Rows are points. Each copy is the shape, with its points in the same order, turned, moved and blurred by noise. Some copies are also mirrored. Which?

Shape (5 x 2):
[[  8  -4]
 [ -6  40]
 [ 15  50]
 [-12  10]
 [  4 -34]]
Copy 1:
[[ -1  -2]
 [ 47   3]
 [ 42 -23]
 [ 17  18]
 [-24   8]]
Copy 1 is: only turned
Copy 2 (5 x 2):
[[ -3 -21]
 [-40   1]
 [-60 -19]
 [-16  -2]
 [ 27 -26]]
Copy 2 is: mirrored
Copy 3, 5 rows:
[[-15  -8]
 [ 27 -28]
 [ 24 -55]
 [ 15  -7]
 [-26  17]]
Copy 3 is: only turned
Copy 4 (5 x 2):
[[ -7   4]
 [-46  11]
 [-51  37]
 [-28 -13]
 [ 19  -7]]
Copy 4 is: only turned

Shape:
[[-13 -11 -10]
 [  4  10   6]
 [-23   6  47]
 [  2  -1  26]
 [ 21 -23 -46]
 [-15  12  -4]
 [  5  -1   4]
 [  0  27 -16]
 [ 20   8 -29]]
Copy 1:
[[-12   0   9]
 [  9   8 -10]
 [-15  38 -34]
 [ -3   5 -27]
 [  3 -48  26]
 [  4  18   9]
 [  3  -5  -9]
 [ 27  10  10]
 [ 25 -23  12]]
Copy 1 is: mirrored
Copy 2:
[[ -4   7  -9]
 [  6  -1  18]
 [-35  -7  42]
 [-11 -14  25]
 [ 38  -5 -36]
 [ -2  17  12]
 [  7  -7   9]
 [ 21  21  17]
 [ 37   4  -2]]
Copy 2 is: only turned
Copy 3, 9 rows:
[[  6 -21 -10]
 [ 11   9   2]
 [ 28  -6  43]
 [ 29   3  11]
 [  2 -11 -60]
 [ -6  -6   6]
 [ 16   2  -5]
 [-18  13  -6]
 [ -7  15 -33]]
Copy 3 is: only turned

Shape, 7 rows:
[[-21 -18   3  36]
 [  5  -6  14   8]
 [-23 -24  26  11]
 [ -6  -7 -17 -27]
 [  2  11 -27 -20]
 [-42   5  44  30]
 [ 24  -5 -11 -33]]
Copy 1 (7 x 4):
[[  2 -45  -6  15]
 [-14  -7  -6  20]
 [-18 -36  18  23]
 [ -2  11  17 -15]
 [ 15  21   3 -13]
 [  4 -40  20  60]
 [-20  32   0 -13]]
Copy 1 is: mirrored
Copy 2 (7 x 4):
[[  1   2  26  21]
 [ 22  12   0  -3]
 [ 16  31  18  16]
 [ -9  28 -30  -8]
 [-16   5 -27 -22]
 [ 18  29  57 -12]
 [  7  20 -45 -18]]
Copy 2 is: mirrored

Shape (12 x 6):
[[ -8  -4 -12   8  12  17]
 [  9   1  10  23   6   5]
 [ 12  -8   3   0   8  17]
 [  7   6 -10  -4   7   5]
 [ 11   8 -11 -13  11  16]
 [  7  11 -20  15  -6 -55]
 [  8  -3  16  21  13   8]
 [  5  54  -9  -5 -23  -5]
 [ -7  -9  -2  10 -27  15]
 [-13   4  24  12 -10  -7]
 [ 11   7 -24 -14 -11  14]
 [ -5   2 -24 -12  -9  16]]
Copy 1, 12 rows:
[[-17 -11  -3   7   9  -9]
 [  6   1 -13  20  -3  -4]
 [ -2   2 -19   1   7  -2]
 [-14   6  -9  -5  -7   2]
 [-14   4 -19 -13  -6  -9]
 [-17  24  18  24 -35  45]
 [ 17   4  -7  21   3  -4]
 [ -4 -11  -2 -16 -60  11]
 [ -2 -29 -15   0   2  20]
 [ 23  -4  14   5   0  18]
 [-24  -4 -29 -15 -16  12]
 [-23 -12 -15 -14  -5  11]]
Copy 1 is: mirrored
Copy 2, 12 rows:
[[ -7  -6   8   7  23   9]
 [ -7  -3  20  24  -1   4]
 [ 10  -5  21   2   7   7]
 [  3  -9   0   2  10  -6]
 [ 12 -15   5  -6  18 -10]
 [-21 -15 -34  21 -36 -14]
 [ -6  -4  29  20  -1   5]
 [ 16  10 -21  26   6 -46]
 [ 13  19  -4  18   6  21]
 [-10  27  11  17  -8   1]
 [ 25  -7 -12   0  20  -3]
 [ 15   1 -16  -3  25   4]]
Copy 2 is: only turned
Copy 3, 12 rows:
[[  5  -7  -3 -18  -6  20]
 [ 15 -20  -8  12   3  19]
 [ 12 -18  16  -6   1  13]
 [ 14  -1   5 -10  15  11]
 [ 13   1  17 -18  15  17]
 [ 27   9 -43   5  34 -20]
 [ 20 -22  -3  11  -4  21]
 [ -3  33  -3  18  46  22]
 [-18  -5   1   7  -7   1]
 [ 14   5  -8  27 -11   8]
 [ -7   4  15 -18  23   4]
 [ -8   7   9 -21   9   5]]
Copy 3 is: mirrored

Shape (12 x 6):
[[-34   8  19  29 -11  23]
 [ 20  -8  22 -12  -7  14]
 [-20 -28  16 -10  34  -5]
 [ -2   5 -10   4  19 -20]
 [-29  26 -31   4 -20 -16]
 [-31   1 -20  14 -16 -12]
 [ 23 -38 -19  27  36   3]
 [ 19  13 -28  13 -19  -8]
 [-12  18 -36 -11 -26  16]
 [-19  11  31  -1  -9 -41]
 [ -6 -45  13   7 -11  11]
 [  2  -1   4   7 -10 -12]]
Copy 1, 12 rows:
[[-21  17 -19  13  47   6]
 [-12 -10 -28  -8 -14   4]
 [ 12 -37  -6  -4  21 -23]
 [ -1 -10  29   6   7   0]
 [ -8  13  36 -13  35  40]
 [  6  14  20 -15  38  17]
 [ 47   5   1  26 -11 -23]
 [  2  24  21  -2  -7  27]
 [  4   7   8  -6  17  60]
 [-36  -3  19 -30  22 -16]
 [ 21   7 -32 -17  15 -10]
 [ -8  11   6 -10   4   1]]
Copy 1 is: only turned
Copy 2 (12 x 6):
[[ 20 -50  -8   3   7  -3]
 [-24 -15  27  26   4  11]
 [ 16   9  15  30  15 -33]
 [ -2  17  -4  -5  -1 -20]
 [ 18   5 -37 -18 -11  22]
 [ 12  -4 -37  -1   6   5]
 [-31   7  -9  31 -10 -57]
 [-29   0 -27  -9 -18  10]
 [  2  -6 -20   8 -32  32]
 [  6   6   7 -17  41  13]
 [-11 -16 -12  50  23  -9]
 [ -9  -1  -4   0  15   6]]
Copy 2 is: mirrored

Shape:
[[-18 -23  16  -6  -3 -15  10  -6]
 [-12 -11  -8   5   7 -16   8 -21]
 [ 38 -20  15   3   3   4  13  20]
 [  4  -4 -21 -45 -28  30 -21   4]
 [  3   6  30 -12  16   2  -7  -3]
 [-10  -9   7  17  14  24   1   8]
 [-13  -7  -3  18   6  21  20 -38]
 [-10 -21  -3 -26 -28   9   0   1]
 [-13  17  10  -7 -12   9 -23 -38]
 [  4 -32 -23 -10 -20   6 -20  -7]
 [  9 -17 -17  -7  19  13   7   1]
 [ 33 -17  20 -10 -42 -34 -12  -1]
 [ 12 -15  22  11  28  28  -1 -38]
 [-21 -23  -7  -8  31  22  22  -2]]
Copy 1 (14 x 8):
[[  4  20  -6 -31  -4 -18   9  -1]
 [ -4  -8  -4 -15 -18  -7  20  -8]
 [ 23  16  27   0  25   2  -7 -13]
 [-18 -12  15  13  19 -24  -7  53]
 [-12  29   1   0 -10  -6 -18  -1]
 [-27   4  -4  -6  19  -6   0 -20]
 [-31 -21  11 -30 -14  -4   5 -21]
 [ -3  -2   9 -20  15 -23   2  30]
 [-24 -14  -9  -8 -28 -24 -29  11]
 [  5 -21  11   0  13 -39  12  17]
 [-15   2  21   5   8  -3  21  -3]
 [ 54   0  10 -10   0 -25 -27  14]
 [-29   7  32  -9 -18 -18 -14 -37]
 [-36  16  13 -16   9  -3  33 -10]]
Copy 1 is: mirrored
Copy 2, 14 rows:
[[  4  -7   8 -20   5  20  -1  20]
 [  3  -2   1  -1  15  31  -8  -2]
 [  2  -2 -22  22 -10 -15  32  20]
 [-19  41  10  24 -25  -1 -37  17]
 [-30 -12  -2  -9  -9  -6  -1   3]
 [  3   0  11  10   5 -19   2 -10]
 [ 11 -16  28  20   6  27  -4 -26]
 [  7  24  15   5 -16  12 -21  24]
 [-15 -15   9   0 -17  18 -39 -16]
 [ 12  21   0  25   4  11 -33  25]
 [-11  19   7  23  15   6   9   6]
 [  4  -2 -47  -4 -28  17 -14  40]
 [-15 -42  15  30   7  -1   1  -7]
 [ -8   4  36   9  26  -1  17   5]]
Copy 2 is: mirrored
Copy 3 (14 x 8):
[[ -8 -10  14 -18  19 -25  -2  10]
 [ 14 -10   9  -4  23  -5  11   0]
 [ 18 -35   0  -7 -25 -17 -27  -5]
 [-12  34 -22  31 -17 -32  -5   0]
 [ 17   3   8 -24 -26 -19   8   9]
 [ 20  11  -7 -25   1   3 -23  -1]
 [ 44   7  -7 -11  30 -11   0  18]
 [-19   6 -11  10   6 -31  -8  10]
 [ 16  27  10   1  -1 -11  18  35]
 [ -4   9   5  32  10 -19 -21  -3]
 [ 25   2  -7   0   4 -20 -11 -24]
 [-18 -41  20  24 -21 -19  -6  26]
 [ 60  10  19 -15   1 -21 -15  17]
 [ 28  12 -17 -26  22 -24  -9 -23]]
Copy 3 is: mirrored

Shape (14 x 9):
[[-13  -3   8  -1  24  -7  -7  10 -18]
 [-10 -16 -24  -9 -25 -27 -15   4  44]
 [ 27  19  14   0 -19 -14  13 -12  22]
 [-20  -1   8   1  15  14 -19  15  12]
 [-30  -3  15  14   1 -21 -41 -15   5]
 [ 37  28 -21  13 -17 -22  23 -14   4]
 [  8  17  -3  33 -35  -6  25 -26  27]
 [  0 -30   4  16  10   7 -27   2 -24]
 [ 18  22 -22   8  -3 -18  22 -22  34]
 [ -6 -32  10  26  19  13 -14 -22  -9]
 [ -9  -1  -9  28  11  15 -29   5 -20]
 [-36 -31   3  24   1  -6  -5   4 -17]
 [ 21  10   5  31 -20 -20   7   4  30]
 [ 11  11 -14  -1 -41   0  14 -19  13]]
Copy 1 (14 x 9):
[[ -4 -28  -8  -4  12  10   6  -8 -14]
 [ -7  27   5  11 -15  43 -14  10  36]
 [ 22   2  12   0  -2  -6 -36   9  18]
 [-11  -1   4  -2  17  21   9  14 -21]
 [-25 -28  12  20   4  41 -19   6 -11]
 [ 21  11 -13   9  -1 -26 -50 -11  18]
 [ 22  21   6   9 -28   2 -60   5 -11]
 [-14 -16  20  21  -3  11  15 -30 -22]
 [ 34  19 -10  14   1   5 -44   5  12]
 [ 13 -14  17  34  -5  25   4 -24 -38]
 [-28   4   1  24  12   3  -2 -20 -36]
 [-12 -15  -2   5 -26  39   7 -23 -28]
 [ 13  22  18  -8   2  12 -48 -13   7]
 [ 13  12   3  16 -34 -17 -32  15  13]]
Copy 1 is: only turned
Copy 2, 14 rows:
[[  2  22  28  -6 -11 -10   3 -13   1]
 [ 10 -10  20  13  13  20   8  32 -48]
 [ -5 -25 -24 -22  -7  11  -8 -11 -31]
 [ 11  16  14   8  -1  -5  36  -3  -6]
 [  6   9  33 -16 -25 -17  25  14 -30]
 [-14 -44   7 -21   3  15 -19 -27 -25]
 [-17 -52 -20  -3  -1 -12  -5 -11 -52]
 [-28  14  25 -14   5 -21  23  11   4]
 [-14 -32   4   0   0  23 -10 -31 -44]
 [-43  22  17   1 -14 -19  29   0 -11]
 [-15   2  39  -7   3 -27  34  -8   7]
 [-10  17  33  15  -3 -44   4   6 -14]
 [ -5 -17 -13 -22  20  -4   3  -5 -47]
 [-11 -48  -6   9  -1  -1 -13   3 -22]]
Copy 2 is: mirrored
Copy 3:
[[ 12  11  -5  -5 -17  11 -27 -10   8]
 [-13  25  15 -27 -30  -2  48  11  21]
 [ -2   1  -1  10  16  14  35   1  -6]
 [ 14  12 -14 -18 -19 -15  -9  -2  10]
 [ 20  25 -26 -12 -33  16  14 -22  37]
 [  7  -8  20  26   1  33  34   6 -26]
 [ -4 -29 -11  15 -12  12  59   2  -7]
 [  0  31 -16  16 -40   0 -19 -29   4]
 [  8 -12  19 -11   0  20  46  -2 -22]
 [ -2   8 -29   2 -38  -2  -7 -46  -1]
 [ 31  17 -18  16 -47  -4 -14 -13   1]
 [ -8  -6 -23   0 -51  10 -17 -14  26]
 [ -3   6 -18   5 -10  25  40  15 -15]
 [ -6 -11  18  22  -7   4  44  -5   7]]
Copy 3 is: only turned

Shape:
[[ 16   7   2  -3 -19  14  17  -1   5  -3  -9]
 [  4 -12  27  18  14 -12  16  13  10  -4  35]
 [-23   5  -8   7  -4   7 -26 -23  27  -4 -19]
 [-35  21 -34  -2 -10 -23   0 -15  25  20 -11]
 [ 29 -15  -6   8  10   1   1   0  12  -1 -22]
 [ -4 -14   5  15  13   3  27  12 -29 -28  24]
 [ 22  21   1   1   0  13   2  -3  -7  11 -16]
 [ 15 -14 -20   6  -4  20  21  21  -3   1 -24]
 [-43  25 -24 -13  13   0   8 -14  33 -10 -17]
 [-40  -5 -18 -21   1  -8  -3 -29   8  15  -7]
 [-12   5  17 -20   9 -10   8  23  -1 -13  32]
 [ -4   2   1   2   5 -21  14  33   0 -20  28]
 [  5   7 -11   5  15 -12  19  -1 -10 -22  19]
 [  6   2   7 -12   6 -15  22  -1  -2   0 -28]
 [ -9  -4  15  -4  -8 -25  11  16 -31 -40  18]
 [ 16  -4 -15  -5  12  11 -11   4 -17  -7 -14]
 [-31   6 -26 -41 -12 -20  -4 -39  23 -11   7]]
Copy 1:
[[ -5   7  -2  25   1   9 -11   9  -3   2   3]
 [ -8  13  10  -9  -8  44  15 -35  -1  -1   2]
 [ 10 -12  10  17 -15 -24   5  -9  21  18 -26]
 [ 16  -4  16 -15   5 -22  24  27  21  20 -12]
 [ -8 -13 -11  15 -24   8  -4   4 -16  -7 -15]
 [ 20  -4 -16   5   9  49  -2 -29  -8   0  14]
 [  2  18 -11  15 -12 -15 -10   1 -11  -1   9]
 [  0  -2 -31  19   6  16  -6  15   1 -28  -8]
 [ 35  -6  25   9  20 -16  28   9   8   7 -28]
 [  7 -27  13  -4  19 -29  20   1   9  25  -7]
 [  5  11  23 -15  18  25  -8 -37  -7  -6   2]
 [ 13   4  14 -22   9  46  -6 -17   4 -11  -1]
 [ 26   6   0  -6   2  37  -4  -9 -19  13  -3]
 [  6 -14  11  14  -3   4   3  10 -21  -7  15]
 [ 21 -18  13  -3  16  44 -28 -30   3   9  30]
 [ 14  -9 -17  10  -7  -3 -19 -11 -17  -8  -4]
 [ 15 -18  32  -1  33 -21   0   9  -2  51 -24]]
Copy 1 is: mirrored
Copy 2, 17 rows:
[[ -3   8   0  17  -8  -6   6   6   6  -1 -21]
 [ 19 -16  14 -21  20 -15   8 -17 -30  -9 -10]
 [ -3 -34  24   7   4  10 -13  26  36  20   6]
 [-19 -12  16 -28   3 -22  -4  22  45  42 -13]
 [  9 -15 -18   4  -4  14  15  20  -6  16 -10]
 [ 18 -10 -21   1  40 -25  -2 -21  -8 -15  -8]
 [-16  13 -10   1  -8  11  -5  18   3  -6 -11]
 [  1  -1 -34  19   5 -16  21  27   4   2 -11]
 [ 13  -7  23 -13  23 -15 -15  37  48  28 -17]
 [-26 -13  17  -3  31 -12 -15  19  27  45  -7]
 [ 19  15  18 -10  23 -29 -13  -7 -16   6   5]
 [ 30   4   2 -18  11 -37  -2 -10  -8   4   4]
 [ 20   3 -17 -15  24  -9  -4 -14  10   5 -13]
 [  4   2 -15   2  -1  -8 -19  21  -8  20 -30]
 [ 25  -2 -14   2  12 -34 -32 -33  -7  10   0]
 [ -1   6 -27  11  12   9  -5  15   2  10  12]
 [ -1   1  31   4  25  -6 -16  -2  42  60 -12]]
Copy 2 is: mirrored
